Each row of a before or after table is a point. The points were changed in one or more steps. Then noise was added and the rows were shuffled. The steps act on columns, c1 being the first. Write out the steps. A step turns or swaps two columns, mirrors them in a line or flattens them onto one, adds a multiple of one to another, or multiplies or shifts one. Angles are multiples of 10 degrees, from the lower column toward the higher: turns from -170 to 170, lines from 10 to 170 but not 90. Use the fewest steps. Two steps may share a column if one is a turn and the other turns, adds or multiplies; they go together, in the order done. Otherwise the lowest column goes first.
In the rows, 128 means zero.

Before (12 x 2):
[[105 107]
 [ 81 128]
 [123  87]
 [ 84 119]
 [ 95  93]
 [139 101]
 [117 222]
 [101 201]
 [100 117]
 [ 94 102]
 [110 123]
 [ 99  96]]
After (12 x 2):
[[217 118]
 [113 110]
 [105 140]
 [129  83]
 [120 108]
 [103  91]
 [ 88 121]
 [ 90  91]
 [ 94 104]
 [203 101]
 [115 100]
 [119  86]]
Steps: swap c1 and c2

Before (10 x 4):
[[167 170 149 154]
 [133  91  54 162]
 [122 202  93  47]
 [162  77 132  79]
 [129 187 139 138]
 [146 131 126 112]
 [103 174 159 153]
 [160  77 114  93]
 [145  84 100 127]
 [143  76 131 157]]
After (10 x 4):
[[125  83 142 118]
 [132 165 130  86]
 [129 133 123 145]
 [119  76 163 119]
 [140 151  56  80]
 [131 169  98 117]
 [131  90  96 228]
 [128 190 126 155]
 [126  67 139 139]
 [128 190 113 146]]
Steps: flatten c1 and c3 onto the line at 100 degrees; turn c2 and c4 by 160 degrees

Before (13 x 6):
[[179 138 183 129  42 202]
 [144 136 155 108  69 176]
 [201 142 124 158  77 170]
 [153 111  76 111 187  72]
 [150 141 105  95 151  76]
 [148 126 159 123  96 180]
 [123 162 113 138  92 145]
 [139 177 183 172 110 187]
 [173 168 122 146 119 225]
 [130 143  76  90 135  89]
 [173 181 151 165  71 180]
 [162 126 112 117 143  83]
 [115 113 120 165 104 149]]
After (13 x 6):
[[ 61  86 121 136 133 145]
 [ 46  95 184  98 115 119]
 [ 14 124 122 139 136 120]
 [146 133  76  98 118 160]
 [152 105 105 129 128 170]
 [ 54 157 179 161 136 120]
 [ 83 127 163  87 118 109]
 [103 161 114 119 124 140]
 [171 101  75 130 129 161]
 [128 134 122 154 135 103]
 [ 39 132 152 140 138 146]
 [151 122 108 104 120 183]
 [ 85 109 159 114 124 106]]
Steps: turn c1 and c2 by -50 degrees; turn c1 and c6 by 130 degrees; flatten c4 and c5 onto the line at 20 degrees

Before (9 x 9):
[[140 149  88  98  88 127 120  86 114]
 [105  93 123 158 147 130 137 175 129]
 [125 107 145 167 129  83  50 204 168]
 [122 142  91 159 150  97 142 207 124]
 [113 123  96 186 169 113  93 169 154]
 [118 159  77  94  89 127 153 115 196]
 [162  57  67 173  74 138 102 146 169]
 [149 119  96 118 150 131 100 182 173]
 [167 162 101 129  76 162 154  94 150]]
After (9 x 9):
[[158 136  74  93  99 160  70 161 105]
 [156 162 126 138 110 138 100 172 133]
 [118 100 149 155 156  71 127  76 100]
 [116 109  75 153 162 109 161 131  59]
 [193 116  43 143 125 165  96 171 131]
 [192 154  77  48 149 166  89 167  89]
 [ 97 105  85 119 162 108 157  98 141]
 [162 205  83 102 170  93  84 106  99]
 [185 143  98  99 107 137 138 136  86]]
Steps: turn c1 and c8 by -60 degrees; turn c2 and c9 by -170 degrees; add 1.5 times c6 to c3; turn c5 and c6 by 150 degrees; turn c4 and c7 by -90 degrees

Before (11 x 11):
[[109 105 144 212 105  39  89 162 189 142 184]
 [126  92  94 129 145 117 163 100 154 143  84]
 [ 92 101  40 168  94  86 133  99 176 100 101]
 [158 137 137 128 162  51  74 103 131 132 154]
 [106 150 124  84 122 109 156  90 142  64  65]
 [116 170  99 126 138 161 127  96 183  26 119]
 [124 145 141 168 158 129 101 145  55 147 138]
 [164 170 140 170 115 145  48 139 115 141 134]
 [118 103  88 130 168  86 101 147 167  93  65]
 [109 106  96 106 102 101 132 142 164  82 145]
 [171 175  77 174 124 117 122 146 163  77 107]]
After (11 x 11):
[[ 99 120 148 150 146 145  98 137  98 146  92]
 [111 146  81  88 141  93 165 114 139 141 113]
 [134 199  70 111  82  62 135 135 150 100  83]
 [162 188 150 129 159 129 122 154 142  77  80]
 [138 149  96 139 102 109 137 158 144  83 157]
 [113 172 157 116 124 137 127  82 151  22 122]
 [159 129 170 147 144 156  49 121 123 138  90]
 [ 90 155  88  69 146 100  98 170 149  97 103]
 [119 135 146  53 107  78 161 115 137  66 149]
 [123 122 140 154 171  32  75 158 129 130 131]
 [133 105 111 207 100  66  96 208 152 144  70]]
Steps: turn c1 and c5 by 50 degrees; turn c2 and c3 by 70 degrees; turn c4 and c11 by -70 degrees; turn c6 and c8 by -40 degrees; multiply c6 by 1.3; multiply c9 by 0.4

Before (12 x 14):
[[153 133 128 145 128 129 112 143 101 116 140  73 111 146]
 [123 106 189 130 133 132 131 118 154 145 120 153 132 127]
 [139 129 146 134  94 116 138 119  75 147 133  87 104 125]
 [135 156 143 110 125  91 125 133 118 113 128  72  92 120]
 [133 146 168 131 116 143 117  93 157 147  89 134 116 148]
 [125 136 151 149 120 151 162 114 155 135 117 143 100 102]
 [107 113 174 141 107 143 138  77 165 130 143 121 133 149]
 [135 129 128 119 101 117 167 154 116 132 115  93 108 148]
 [154 138 114 120  96  97 122 133  94  88 101  94 117 114]
 [135 174 186 174 132  94 168  91 146 124 170 152 136 169]
 [155 137 160 117 124 123 142 119  87  89 125  86  94 150]
 [167 167 160 130 135 111 177  77 151 140 189 155 142 154]]
After (12 x 14):
[[124 151 210 151 139 133 193  98 101  99 119 144 136 102]
 [105 138 182 139 137 142 123  83  86 132 153 118 131 148]
 [136 101 132 110 119  96 114 188 134  92 123  71 112 117]
 [151 128  94 144 112 126  89 197 150 111 127  71 118 144]
 [135 104 249 172 144  84 182  71 118 134 164 151 122 167]
 [125 126 181 131 150 143  95  93 114 132 121 154 146 126]
 [134 117 203 118  99 125 218 190 120 108 113  95 133 148]
 [167 120 247 129 146  96 221  50 114 140 171 155 139 151]
 [131 144 137 130 138 123  78  88  97 115  83 134 147 147]
 [155  99 106 121  79 113 121 165 134 117  87  93  89 116]
 [155 125 178 117 102 120 139 160 153  93 113  87  91 150]
 [137 116 161 131  68 123 139 162 144 102 129  88 148 127]]
Steps: add -0.5 times c1 to c11; multiply c2 by 0.7; turn c2 and c6 by -70 degrees; multiply c7 by 3; turn c3 and c7 by -40 degrees; mirror c5 and c9 in the line at 20 degrees; add -1 times c12 to c8; swap c10 and c13

Before (14 x 18):
[[118 113 124 144 120 122 146 115 135 109 148 132 113 134 140 139 148 124]
 [129 115 128 179 110  99 141 156 143 106 143 104 129 131 146 111 119 151]
 [ 93 104 127 153 113 132 130 123 119 142 132 127 108 110 123  78 120 146]
 [144 149 150 134 134 132 118 121 105 145 142 109 125 123 149 138 149 121]
 [134 124 140 150  86 139 133 151 102 144 141 138 104 127 128 102 130 119]
 [103 140 125  98 140 137 111 170 121 171 160 109 128 160 136 138 146 143]
 [197 117 108 165  80 137 110 112 115 133 190 139 151 109 137 121 189 117]
 [124 102 140 107 113 110 128 112 146 113 135 133 121 125 108 133 112 105]
 [113 119 148 138 117 134 131  97 115 119 105 125 125 157 141 127 106 131]
 [ 99 155 164 120 101  88 120 151 140 136 106 136 146 125 149 131 133 127]
 [146 125 107 128 151 132 140 117 100  89 109 130 120 163 125 111 130 118]
 [131 135 130 120 114 112 138 118  93 128 132 157 125 129 113 128 109 140]
 [132  96 147 119 142 140 147 144 107 135  84 139 116 137 150 115 124 135]
 [115 139 154 153 118 123 130 126 150 161 140 146 124 126 130 104 125 134]]
After (14 x 18):
[[ 93 131 118 153  92 161 123 145 119 142 133 152 117 141 121  78 131 110]
 [116 134 129 143 107 152 147 138 136 110 149 141 111 164 139 140 159 128]
 [128 138 115 109  90 140 136 130 148 113 137 152 110 155 109 132 122 149]
 [139 138 120 151  22 169 136 159 102 144 140 131 139 156 128 101 141 137]
 [128 108 129 179  84 131 132 136 144 107 142 146 155 160 147 110 128 103]
 [123 144 100 151 103 153 128 133 149 160 140 115 126 156 129 104 134 120]
 [186 141 170 166   9 168 114 101 115 133 189 137 121 140 138 121 199 145]
 [151 106 113 134 141 163 120 128 104 146 142 111 121 153 148 138 160 138]
 [112 132  84 120  61 118 122 121 140 135 106 100 156 154 150 131 143 132]
 [102 107 122  98 157 168 108 142 120 168 159 120 168 190 136 138 158 119]
 [137 130 153 127 184 163 143 132 100  90 110 130 115 193 123 111 141 133]
 [139 145 112 119 163 170 142 145 108 134  83 157 140 166 150 115 135 114]
 [122 126 105 137 102 166 131 121 114 120 103 137  96 187 141 125 118 125]
 [133 157 128 120  94 142 134 127  92 129 131 117 118 158 114 127 119 113]]
Steps: mirror c1 and c3 in the line at 10 degrees; turn c2 and c12 by -100 degrees; multiply c5 by 2.5; shift c6 by 30; mirror c7 and c18 in the line at 170 degrees; turn c8 and c13 by 70 degrees; shift c14 by 30; shift c17 by 10

Before (13 x 24):
[[136  80 150 114 141  48 124 136  90 163 132  93 151 167 181 189 120 196
  118 103 119 125  51 198]
 [ 73 114 137 163 167 104  84 121 125 194 160 146 175 173 149 207 104 195
  146 113 109  97  88 138]
 [119  88 136 180 154 123 130 129 110 138 184  80 186 161 121 151  89 139
  131 130 167  83  66 169]
 [ 60 143  84  74 117 132 110 169 107  62  79  86  96 130 119 127 185  95
  161 155  75 163 154 125]
 [111 141 208 139 161  96  98 161 107 184 139  90 154 174 181 150 124 208
  138 125 125  60  50 137]
 [147  64 114 152 147 147 111 123  65 122 159 115 147  43  94 140 132 134
  109 172 114 111 115 101]
 [112  96 101  75 126 140 184 162 131 111 159 101 141 107  98 152 193 112
  119 178 106 135 174  89]
 [143  86 104 139 124 154 122  78 122 147 158  86 187  64 129 126 100 177
  120 106 183 106 132  83]
 [153 109  93  83 130 136 154 150 154  65 111 120 117 104  97 110 122 120
  162 212  76 178 159 100]
 [ 72  61  59 101 113 147 159 189 152  66  64 125 124 121 142 114 202 136
  175 209  74 123 156 128]
 [159  77 102 137 104 184 132  92 120 145 157 108 177 121  79 124 159 147
  155 119  80  92 104 115]
 [165 124 115 169 168 113  90 107 117 144 148 130 165 184 164 165 150 179
   87 123 142  64  90 159]
 [126 138 119 125 148  87 126 153  76 157 180 139 210 127 156 108 116 188
  113 124 127 112  74 189]]
After (13 x 24):
[[168  65  58  84 177 108 113 183 196  58  67 129 130 123 146 116 120 131
  171 214  73 129 158 200]
 [140  79 149 139 119  77 105 132  98 162 125  92 155 103  44 187  52 202
  115 103 135 124  49 109]
 [187 112 137 196 166 111 112 114 118 197 159 143 171 125  98 212 120 191
  146 117 135 129  86 102]
 [173 138  79 112 178 134 137 170 131  64  78  82 100  68 136 126 119  98
  165 155  79 129 160 188]
 [128  86 135 171 137 134 107 133 108 137 183  81 187 168 117 149 102 130
  137 129 173 134  66  87]
 [144 143 114 125 127 103 129 154 101 150 174 149 212 123  80 110  73 193
  112 126 145 122  75 113]
 [161 142 211 177 134  77  99 161 134 188 140  89 155 111 102 149 121 206
  132 120 151 129  54 121]
 [145  61 114 116 100 151 215 120  67 122 151 114 146 158 140 140 155 137
  117 166 132 125 110 138]
 [159 113  98  81  87 166 132 147 164  65 112 125 116 108 133 105 154 111
  161 224  92 127 156 133]
 [146  97 101  50 146 156 121 155 154 109 157  99 143 120 138 152 151 111
  114 172 108 130 173 199]
 [ 88  88  97 104 124 124 190  72  88 148 154  86 185 152 147 123 177 174
  126 102 165 122 131 113]
 [136 125 120 210  90  91  94  99 112 150 153 131 169 134 106 168  97 184
   78 124 163 127  92 141]
 [137  66 101 127  98 179 136  99  95 138 157 111 173 142 183 129 134 137
  148 121  74 125 113 159]]
Steps: turn c5 and c21 by 40 degrees; turn c1 and c5 by -110 degrees; turn c7 and c14 by 120 degrees; turn c4 and c14 by 60 degrees; turn c6 and c15 by 90 degrees; add 0.7 times c8 to c9; turn c17 and c24 by 100 degrees; multiply c22 by 0

Before (9 x 48):
[[128 140 151 143 199  79 155 135 103 109  97  50 148 156 105 136  36 127
  158 176 163  87 136 188 111  83  96 128 164 114  66  82 151  91 169  73
  131  33 108 137 186 148 182 130 159 113 149 118]
 [180 126 175 139 134 116 154 147 149 114 185 144 152  98 153 116 134 152
  164  68 100 183 162 173 103 152 158 230 212 150 102 101  98 162 184  96
  220 100 163 113 163 121 162 100 104 109  94  23]
 [121 176 116 173 193 165 140  96  97 155 153  94 154 149  91 117 141 150
  148 116 165 123 134 126 162  60 116  94  94 136 118 147 146 118 161 128
  120  60 142 110 186 104 102 129 139 123 118 122]
 [166 173 176 113 132 125  72 182 161 133 130  69 127 127 133 139 108  97
  134 102  86 130 183  95 139 117 139 111 168 116 107  92 168 142 168 146
  154  49  89 154  95 148 104 169 165 104  78 141]
 [147  82  72 133 109  98 128  83  88 120 103  94 173  38 121 132 169 155
  132 101  98 121 177 133 148 142  88 132 144 180 187  78  80  94 103  71
  105  75 122 148 151 131 183 106 133 152 206 113]
 [ 92  63 158 119 160  66 149 144 121 121 118  88 186 114 122 134 167  96
  149  51 122 109 141 167 109 162 138 140 167 151 166 106 136 143  85 108
  125 127 184 116  72 145  99 174 210 116  90 118]
 [ 86 146  50 144 179 121 128 165 155 105 174  97  91 101 133  76 170  93
   57 105  85 108 123 102 109 133 182 209 123  82  88 152 113 136 104 116
   72 113  96 175 127  96 106 133 119 149 144 131]
 [198 134 158 163 103  95 128 108 155 132 184 133 115  52 136  63 186  98
  187 101 111 108 148 138  83 144 179 149 112 121 176 170 115 125 156  91
   95 158 115 106 112 151 127  60 142 105 121 142]
 [119  96 163 149 116 104 147 153 167 142 129 156 170  87  72 117 113  74
   43 118 135 154 116 215  71  97 145  98 116 143 118 166  82 187  76 140
  136  49 126 119 154 115 160 176  80 187 124 122]]
After (9 x 48):
[[ 83 141  46 145 186 153  95 167 153 107 170  99  86  98 127  76 139  93
   57 106  80 107 126 100 108 137 179 214 127  77  90 154 114 142 148 114
   65 117 100 132 125  96 107 167 121 150 148 130]
 [165 181 182 103 130 115  45 182 156 137 124  75 128 126 137 142  80  98
  131  95  79 126 185  97 140 119 135 105 169 115 111  93 174 149 203 151
  157  48  91 172  91 155  99 155 163  91  84 141]
 [200 140 156 166 104 142  90 105 143 133 179 136 125  62 130  57 151  97
  190 102 110 109 143 135  71 140 177 145 107 115 177 171 113 126 203  89
   91 155 117  62 112 148 134 107 145  96 117 144]
 [126 151 149 146 197  75 132 134  94 104  88  49 149 149 102 130   6 125
  157 175 164  84 142 186 117  88  99 128 163 111  68  81 142  91 210  75
  129  34 102 132 188 149 177 144 165 112 151 126]
 [187 126 174 135 134 128 119 147 150 116 186 140 150 101 156 112  99 151
  165  64 104 186 167 170 108 151 158 231 209 148 103  99 101 161 224  93
  226  96 161  95 170 119 164 113 102 103  96  32]
 [115  89 165 151 116 106 116 155 167 145 138 152 167  91  79 115  81  73
   40 124 140 159 113 214  73  96 144  97 114 143 114 166  86 188 115 144
  133  51 127 177 152 114 155 117  86 208 123 125]
 [ 89  91 160 121 154  66 120 141 122 118 114  85 181 113 118 133 135  97
  146  60 120 112 140 172 108 159 131 133 162 149 169 106 135 141 119 108
  120 127 190 168  76 146 103 116 207 109  89 114]
 [147  90  70 135 109  97  99  83  85 119 100  95 165  41 116 136 137 155
  125 108  97 127 175 137 146 145  89 130 139 180 189  78  84  97 138  74
  109  73 124 105 150 124 194 146 130 163 214 109]
 [119 184 118 168 192 167 111  95 107 151 158  99 151 153  94 116 108 147
  149 121 165 118 130 133 159  58 122  95  92 125 123 149 144 123 204 129
  120  66 138 122 191 102  97 112 142 115 120 122]]
Steps: add 0.3 times c45 to c2; add -0.7 times c16 to c6; shift c7 by -30; shift c17 by -30; shift c35 by 40; swap c40 and c44; multiply c46 by 1.3

Before (8 x 64):
[[181 183 104 108 169 108 172 139 161 163 164 135 148  98 126 112 108 167
  158 122 144 137 106 134 156 157  75 179 122  95 134  90 117 108 103 102
  138 187 100 165  92  77 141 161 136 116  92 147 117 111 130 110 125 125
   89 156 136 165 109 126 111 134 106 120]
 [114 147  46 125 171 152 194 115 180 153  93 155 135  52 117 134 135 161
  133 121 136 105 117  88 131  97 108 156 105  86 137 151 112 107  81 117
  163 115  89 128 112 140 152 151 175  91  59 141 108 122 131 174 133 121
   99 131 151 110 130  96 115 105  65 152]
 [158 154 105 141 129  94 136 111 143 114 170  64 138 115 122 183 131 186
  205 127 135 166 159  75 132 162 143 187 100 105  97  90 138 118 148 133
  152 160 116 137 106  95 150 122 128 125 111 168 139 167 191 123 142  92
  127 141  88 116 143 110  88 125 171 159]
 [101 157  97 160  96 147  38 190 154 177 101 102 180 168  81 156 114  93
   72 159 129 146 117 144  86 112 189  92 153 150 167 170 166 105 144 134
  189  70 121  89 146 185  71 130 165  88 160 105 171  68  90 184 157  98
  223 171 127  91 226  75 127  80 171  92]
 [153 185 118  86 108 114 154 139 138 103 135 146 153 130 123 130 131 176
  155  90 135 131 163 142 175 145 102 129  86  94  70  95 132 106  88  91
   79 155  89 162 120  88 113 142 124  96  72 160 132 136 152 144 125 139
  103 141 100 141 128 140 105 150 133 130]
 [176  81 178 186 127 131  75 146 121  93 169  72 249 116 101 164 165 132
  135 144 191 133 146  67  95 243 137  73 169 136 113 139 150 144 174 136
  223 167 190  71 188 153 132  62 112 191 169  88 186 127  56 120 180 189
  123 230  79 133 124 167 151 167 116  24]
 [187 128 118  87  97  91 144 151 116  95 146  89 156 157 171 167 145 183
  174 167 169 166 177  88 149 148 155 164  82 135  99  82 130 125 125 117
  113 128 126 178 116 150 100 111 121 163  85 172 105 159 120 139 151 115
  104 175  92 158 173 148 100 183 202 186]
 [ 86 171  87 125 182 116  98 136 162 162  65 152 190 158  88  93 102 112
   92 106 103 130  85 132 145 112  92  94 148  84 113 157 143  78  92  72
  136  97 142 132 167 134 122 115 187  69 122 131 146  72 133 205  97 106
  138 197 152 119 153 104 102 113  72 128]]
After (8 x 64):
[[183 130 114  86 101  95 135 154 116 102 143  92 159 154 172 169 143 183
  174 167 170 161 174 121 154 152  64 167  78 137  83  81 125 123 127 131
  168 128 129 178 116 148  94 107 119 163  89 171 101 177 117 142 150 114
  105 118  91 162 173 144  99 185 201 162]
 [158 185 120  83 106 116 152 137 137 115 134 145 153 133 121 128 131 178
  154  85 140 129 163 106 176 145 146 128  87  92  73  98 132 105  85 143
   13 154  97 162 122  88 116 138 126  96  76 161 135 139 154 144 128 139
  100 117 103 140 129 138 109 152 130 107]
 [183 186 107 106 170 107 173 141 164 176 161 137 152  94 126 112 111 168
  156 127 151 135 104  73 160 155 143 175 125  99 134  94 116 111 106 103
  106 189 107 169  90  77 141 162 137 117  95 147 113 108 129 106 123 128
   88 102 138 164 109 127 109 133 105 128]
 [161 159 106 138 131  92 132 113 141 124 175  64 141 115 120 184 132 183
  199 124 136 167 160 119 134 162  83 191 104 103  93  92 137 124 152 114
  146 158 113 143 108  96 146 120 128 131 107 166 137 174 190 122 143  92
  127 155  89 118 142 114  85 124 173 134]
 [102 154  94 163  96 144  40 190 152 183  99 100 178 165  85 155 113  96
   69 157 127 148 114 173  87 110  84  91 153 148 169 167 168 105 143  88
  221  70 120  88 144 184  67 132 167  89 158 100 168  62  87 185 160  96
  223  83 127  89 228  80 125  82 173 132]
 [ 84 171  84 125 180 119 100 136 161 176  66 156 190 158  90  93 102 113
   92 102 100 128  85  77 147 113 113  93 146  85 111 156 143  78  89  86
   57  98 143 135 166 136 124 116 186  66 123 130 148  72 133 205  94 103
  139  76 150 115 153  98 102 116  71 141]
 [175  82 177 187 125 129  78 147 120 102 165  69 250 117  97 164 165 136
  134 143 191 133 149  77  93 245  25  73 174 134 151 137 152 145 173  64
  218 169 192  74 186 152 132  61 110 191 176  85 187  92  47 118 180 192
  119  89  77 131 122 162 151 165 117  30]
 [115 149  41 125 174 151 196 112 183 159  93 150 132  53 115 135 136 164
  135 120 138 106 116  93 131  99 109 155 106  91 127 152 110 109  82  92
  136 113  90 126 116 141 154 152 179  92  60 138 104 132 131 175 136 121
   97 153 150 111 128  96 116 103  70 156]]
Steps: shift c10 by 10; turn c36 and c37 by 50 degrees; add 1.5 times c20 to c37; turn c24 and c56 by -140 degrees; turn c24 and c27 by -120 degrees; turn c50 and c64 by -20 degrees; turn c31 and c64 by 20 degrees
